Each row of a before or after table is a point. The points were changed in one or more steps. Then noise was added and the rows were shuffled. The steps act on columns, c1 being the first. Name the steps. A step turns or swaps two columns, mirrors them in a line or flattens them onto one, adds a multiple of one to another, or multiplies or shifts one. Angles are multiples of 10 degrees, from the lower column toward the higher: turns from -170 to 170, lines from 10 to 170 but not 90. Use the fewest steps. Two steps may share a column if one is a turn and the other turns, adds or multiplies; they go together, in the order done. Otherwise the lowest column goes first.

Before (9 x 2):
-0.70, +0.38
-0.78, -0.15
-0.29, +0.28
+0.19, -0.49
-0.10, +0.54
-0.28, +0.45
-0.18, +0.57
-0.45, -0.61
+0.15, -0.55
After (9 x 2):
-0.46, +0.20
+0.40, -0.35
-0.44, +0.38
+0.40, -0.40
-0.64, -0.49
-0.42, +0.44
-0.41, +0.10
-0.10, -0.75
-0.80, -0.04
Steps: turn c1 and c2 by 30 degrees

Before (13 x 6):
+0.62, -0.26, -0.16, +0.45, +0.12, -0.24
-0.48, -0.48, -0.67, -0.35, -0.50, -0.47
+0.38, -0.31, +0.21, -0.21, +0.04, -0.17
-0.93, +0.35, -0.31, -0.02, -0.68, +0.27
+0.04, +0.38, -0.43, -0.12, -0.56, +0.08
-0.32, +0.99, -0.47, +0.33, -0.44, -0.02
+0.59, +0.30, -0.16, +0.74, +0.30, +0.24
+0.24, -0.26, +0.29, +0.03, +0.05, +0.19
+0.32, -0.43, -0.16, +0.11, +0.63, +0.12
-0.15, -0.40, +0.08, -0.30, +0.35, -0.54
+0.09, +0.67, -0.14, +0.64, +0.11, +0.59
-0.58, +0.47, +0.04, +1.02, -0.04, +0.35
-0.04, +0.64, +0.00, +0.76, +0.38, +0.62
After (13 x 6):
-0.28, -0.17, +0.02, +0.10, +0.67, +0.09
-0.40, +0.15, +0.05, -0.07, -0.66, +0.08
-0.18, -0.20, +0.57, -0.16, -0.69, -0.46
-0.50, -0.08, -0.38, +0.15, +0.21, -0.18
+0.03, +0.26, +0.17, +0.28, +0.36, +0.60
-0.16, +0.34, +0.06, +0.25, +0.08, +0.63
+0.05, -0.09, -0.30, +0.00, +0.15, +0.17
-0.15, +0.39, +0.36, +0.16, -0.56, +0.04
-0.08, -0.09, -0.39, -0.07, +0.12, -0.13
-0.51, +0.12, -0.18, +0.30, +0.39, +0.21
+0.35, +0.17, +0.57, +0.04, -0.96, +0.28
+0.17, -0.16, +0.20, -0.14, +0.31, -0.55
+0.39, +0.17, +0.40, +0.40, -0.15, +0.38
Steps: turn c1 and c3 by -130 degrees; turn c3 and c5 by -20 degrees; multiply c2 by 0.4; multiply c4 by 0.4

Before (9 x 11):
+0.52, -0.52, -0.46, +0.86, -0.35, +0.00, -0.16, +0.05, -0.22, -0.23, -0.36
+0.56, -0.91, -0.22, -0.50, +0.33, -0.89, -0.08, -0.06, +0.07, +0.29, -0.58
+0.03, +0.44, -0.35, +0.35, +0.49, -0.59, +0.22, -0.52, +0.43, -0.25, -0.34
+0.18, -0.53, +0.82, +0.83, +0.06, -0.10, -0.12, -0.96, +0.29, -0.73, -0.51
+0.52, -0.47, +0.17, +0.09, +0.70, -0.37, -0.54, +0.00, -0.48, -0.59, +0.22
+0.41, +0.10, -0.22, -0.56, +0.41, -0.14, +0.28, +0.09, +0.32, -0.41, +0.17
+0.01, -0.06, +0.25, +0.25, +0.27, +0.45, +0.19, +0.03, -0.21, +0.33, +0.22
-0.10, +0.46, +0.63, -0.72, +1.06, +0.47, -0.08, -0.49, +0.13, -0.04, -0.35
+1.49, -0.41, +0.02, -0.61, +0.33, -0.09, +0.55, -0.43, +0.17, +0.06, +0.05
After (9 x 11):
-0.04, -0.24, +0.23, +0.23, +0.27, +0.57, +0.17, +0.01, -0.73, +0.36, -0.03
+0.41, -0.14, -0.20, -0.52, +0.46, -0.15, +0.30, +0.02, -0.27, -0.36, +0.17
+1.50, -0.16, +0.02, -0.65, +0.36, -0.12, +0.52, -0.47, -0.44, +0.13, -0.39
+0.05, +0.43, -0.30, +0.29, +0.47, -0.61, +0.23, -0.48, -0.20, -0.19, +0.32
+0.22, +0.34, +0.80, +0.85, +0.04, -0.17, -0.11, -0.99, -0.34, -0.78, -0.73
+0.59, +0.15, -0.53, +0.90, -0.36, -0.01, -0.12, +0.00, -0.91, -0.25, -0.58
+0.56, +0.17, -0.20, -0.49, +0.39, -0.91, -0.12, -0.03, -0.67, +0.30, -1.05
-0.04, +0.50, +0.61, -0.79, +1.02, +0.49, -0.10, -0.45, -0.52, +0.03, +0.34
+0.52, -0.43, +0.16, +0.12, +0.70, -0.37, -0.46, -0.07, -1.09, -0.65, -0.35
Steps: turn c2 and c11 by 70 degrees; shift c9 by -0.60

Before (9 x 14):
-0.18, -0.51, -0.88, -0.46, +0.14, -0.37, +0.04, +0.28, +0.32, -0.53, +0.93, -0.08, -0.28, -0.34
+0.33, -0.70, -0.70, -0.16, +0.78, -0.06, +0.07, +0.65, +0.29, -0.09, +0.53, -0.20, +0.24, -0.69
+0.23, +0.25, +0.09, -0.70, -0.18, +0.65, -0.55, -0.15, -0.64, -0.69, +0.29, -0.01, +0.49, +0.00
+0.20, +0.31, +0.51, +0.42, -0.41, +0.79, -0.42, -0.10, -0.10, -0.83, -0.02, -0.14, -0.37, +0.66
+1.01, +0.27, +0.30, -0.09, -0.58, +0.32, -0.51, -0.06, -0.17, -0.58, -0.12, +0.40, -0.04, +0.61
-0.14, -0.69, -0.49, -0.10, -0.06, -0.32, +0.21, +0.50, +0.18, +0.31, +0.71, -0.04, +0.60, -0.51
-0.02, -0.79, -1.34, -0.16, +0.03, +0.13, -0.03, +0.83, +0.02, -0.11, +0.63, -0.20, +0.13, -0.15
+0.42, -0.19, -0.42, +0.61, -0.06, +0.49, -0.40, +0.30, +0.28, +0.16, +1.01, +0.43, -0.50, -0.10
+0.06, +0.21, -0.06, -0.09, -0.03, -0.13, -0.93, -0.17, -0.81, -0.81, -0.12, -0.02, +0.24, +0.21
After (9 x 14):
-0.63, +0.70, -0.65, -0.22, -0.23, +0.61, +0.07, -0.02, -0.18, -0.67, +0.18, +0.01, -0.04, -0.47
-0.10, -0.71, -0.23, +0.63, +0.77, -0.01, -0.31, +0.50, -0.36, -0.10, +0.72, -0.19, -0.73, -0.19
+0.01, -0.53, -0.35, +1.26, +0.01, +0.17, +0.00, +0.54, -0.60, -0.11, +0.86, -0.17, -0.21, -0.17
+0.11, -0.53, -0.60, +0.81, +0.12, -0.37, +0.21, +0.07, -0.25, -0.58, +1.01, -0.17, -0.34, +0.34
-0.97, +0.34, -0.03, -0.34, -0.57, +0.30, -0.61, +0.13, +0.07, -0.59, -0.16, +0.39, +0.61, +0.06
+0.29, -0.64, -0.16, +0.44, -0.05, -0.31, -0.02, +0.13, -0.39, +0.34, +0.86, -0.07, -0.51, -0.58
-0.49, +0.23, +0.52, -0.42, -0.37, +0.79, +0.04, +0.17, +0.19, -0.82, -0.08, -0.18, +0.61, +0.32
-0.58, -0.30, +0.49, +0.48, -0.01, +0.56, -0.20, -0.06, +0.10, +0.18, +1.11, +0.39, -0.12, +0.51
-0.87, +0.69, -0.06, +0.01, -0.03, -0.17, +0.39, +0.10, -0.35, -0.78, -0.17, -0.02, +0.20, -0.25
Steps: turn c1 and c7 by -120 degrees; turn c2 and c9 by 50 degrees; turn c3 and c4 by -80 degrees; turn c8 and c11 by 20 degrees; add -0.3 times c10 to c8; turn c13 and c14 by -90 degrees

Before (11 x 24):
+0.05, +0.75, -0.20, +0.28, +0.75, +0.00, -0.49, -0.86, +0.59, -0.79, -0.67, +0.12, +0.00, +0.41, +0.23, +0.14, -0.08, -0.40, -0.97, -0.49, +0.09, +0.16, +0.77, +0.68
-0.01, -0.39, +0.10, +0.68, +0.33, -0.34, -0.38, -0.43, +0.32, -0.25, +0.37, +0.35, -0.36, +0.17, +0.63, -0.05, -0.22, -0.54, -0.02, +0.34, +0.03, +0.24, -0.22, -0.35
+0.87, +0.05, -0.28, +0.26, -0.14, +0.13, +0.16, -0.14, -0.26, +0.47, +0.49, -0.12, -0.23, -0.47, +0.40, -0.22, +0.47, +0.16, +1.41, -0.11, -0.37, -0.56, +0.35, +0.69
-0.62, +0.23, +0.21, +0.52, +0.28, -0.10, -0.20, -0.06, -0.24, +0.33, +0.48, -0.18, +0.24, +0.48, +0.24, -0.12, -0.64, -0.35, +0.28, +0.21, +0.34, +0.73, -0.37, -0.51
+0.35, +0.08, +0.30, -0.31, +0.41, +0.35, -0.05, -0.63, -0.16, +0.72, +0.14, +0.22, -0.07, -0.39, -0.13, -0.09, +0.63, +0.16, +1.06, +0.06, -0.40, -0.30, +0.91, +0.09
-0.33, -0.22, +0.34, +0.80, +0.50, -0.12, -0.16, -0.61, +0.19, +0.19, -0.06, -0.10, +0.46, -0.22, +0.29, +0.58, -0.71, -0.49, +0.07, -0.07, +0.13, -0.10, -0.39, -0.05
-0.19, +0.03, -0.15, +0.14, +0.31, -0.46, -0.37, -1.11, -0.29, -0.16, -0.75, +0.73, -0.13, +0.47, -0.21, +0.22, -0.19, -0.05, -0.44, -0.36, -0.08, +0.60, +0.96, +1.09
-0.01, -0.30, +0.43, +0.29, +0.00, -0.09, +0.33, -0.64, +0.50, +0.21, -0.14, +0.17, +0.65, +0.44, +0.06, +0.11, -0.14, -0.52, +0.09, +0.00, +0.30, +0.52, -0.45, +0.08
+0.62, +0.01, -0.06, -0.20, +0.19, -0.04, -0.10, -0.02, +0.11, +0.55, +0.14, +0.38, -0.45, -0.52, -0.36, +0.08, +0.53, +0.48, +1.71, -0.16, +0.21, -0.62, +0.01, +0.38
+0.34, +0.54, +0.01, -0.31, +0.98, -0.04, -0.47, -0.80, -0.30, -0.31, -0.11, +0.80, +0.21, +0.62, +0.07, +0.36, -0.32, -0.64, -1.30, -0.60, -0.08, +0.10, +0.68, +0.79
-0.22, -0.69, +0.16, +0.50, +0.26, -0.21, -0.05, +0.02, +0.22, -0.13, +0.10, -0.15, +0.44, -0.09, -0.24, -0.02, -0.32, -0.05, -0.33, -0.07, +0.05, +0.46, -0.13, -0.07
After (11 x 24):
+0.64, +0.04, +0.40, -0.23, +0.20, -0.04, -0.08, -0.06, +0.11, +1.20, +0.14, -0.08, -0.37, -0.54, -0.37, +0.05, +0.56, +0.57, +1.37, +0.00, +0.22, -0.65, -0.05, -0.50
-0.59, +0.24, -0.20, +0.49, -0.65, -0.15, -0.19, -0.09, -0.25, +0.07, +0.49, +0.16, +0.25, +0.46, +0.27, -0.12, -0.63, -0.40, +0.40, -0.04, +0.33, +0.74, -0.34, +0.00
+0.04, +0.74, +0.07, +0.27, +0.21, -0.01, -0.51, -0.87, +0.59, -0.45, -0.67, -0.19, +0.01, +0.39, +0.23, +0.16, -0.10, -0.65, -1.15, +0.06, +0.12, +0.14, +0.81, -1.26
+0.34, +0.06, +0.19, -0.25, -0.10, +0.32, -0.08, -0.58, -0.19, +0.57, +0.15, +0.29, -0.03, -0.42, -0.14, -0.14, +0.61, +0.15, +1.12, +0.00, -0.48, -0.33, +0.92, -0.55
-0.01, -0.37, +0.35, +0.70, -0.48, -0.32, -0.35, -0.42, +0.34, +0.10, +0.38, +0.06, -0.32, +0.18, +0.61, -0.06, -0.22, -0.42, -0.24, +0.04, +0.07, +0.24, -0.17, -0.09
-0.18, -0.67, -0.21, +0.56, -0.20, -0.21, -0.02, +0.03, +0.29, -0.22, +0.12, +0.11, +0.46, -0.12, -0.28, +0.00, -0.36, +0.15, -0.26, -0.03, +0.05, +0.45, -0.20, -0.30
-0.20, -0.01, +0.67, +0.06, +0.81, -0.48, -0.32, -1.14, -0.29, -0.35, -0.73, -0.20, -0.09, +0.49, -0.29, +0.19, -0.28, -0.08, -0.41, +0.00, -0.07, +0.58, +0.96, -1.08
-0.32, -0.29, -0.12, +0.84, -0.32, -0.08, -0.23, -0.60, +0.19, -0.03, -0.09, +0.35, +0.47, -0.22, +0.24, +0.55, -0.71, -0.39, +0.18, -0.02, +0.12, -0.12, -0.38, -0.54
+0.29, +0.49, +0.85, -0.32, +0.26, -0.02, -0.49, -0.79, -0.29, -0.93, -0.09, +0.02, +0.20, +0.60, +0.10, +0.34, -0.31, -0.81, -0.90, +0.02, -0.07, +0.10, +0.63, -1.63
+0.89, +0.07, -0.09, +0.26, +0.64, +0.11, +0.21, -0.07, -0.26, +0.99, +0.52, -0.26, -0.21, -0.47, +0.39, -0.25, +0.47, +0.15, +1.10, -0.01, -0.39, -0.59, +0.39, -0.35
-0.06, -0.31, +0.19, +0.33, +0.07, -0.16, +0.30, -0.64, +0.43, +0.01, -0.13, +0.44, +0.66, +0.46, +0.05, +0.11, -0.11, -0.48, +0.31, +0.02, +0.31, +0.53, -0.49, -0.09
Steps: add -0.3 times c2 to c18; swap c3 and c12; turn c5 and c24 by -120 degrees; multiply c24 by 1.3; mirror c10 and c19 in the line at 60 degrees; multiply c20 by 0
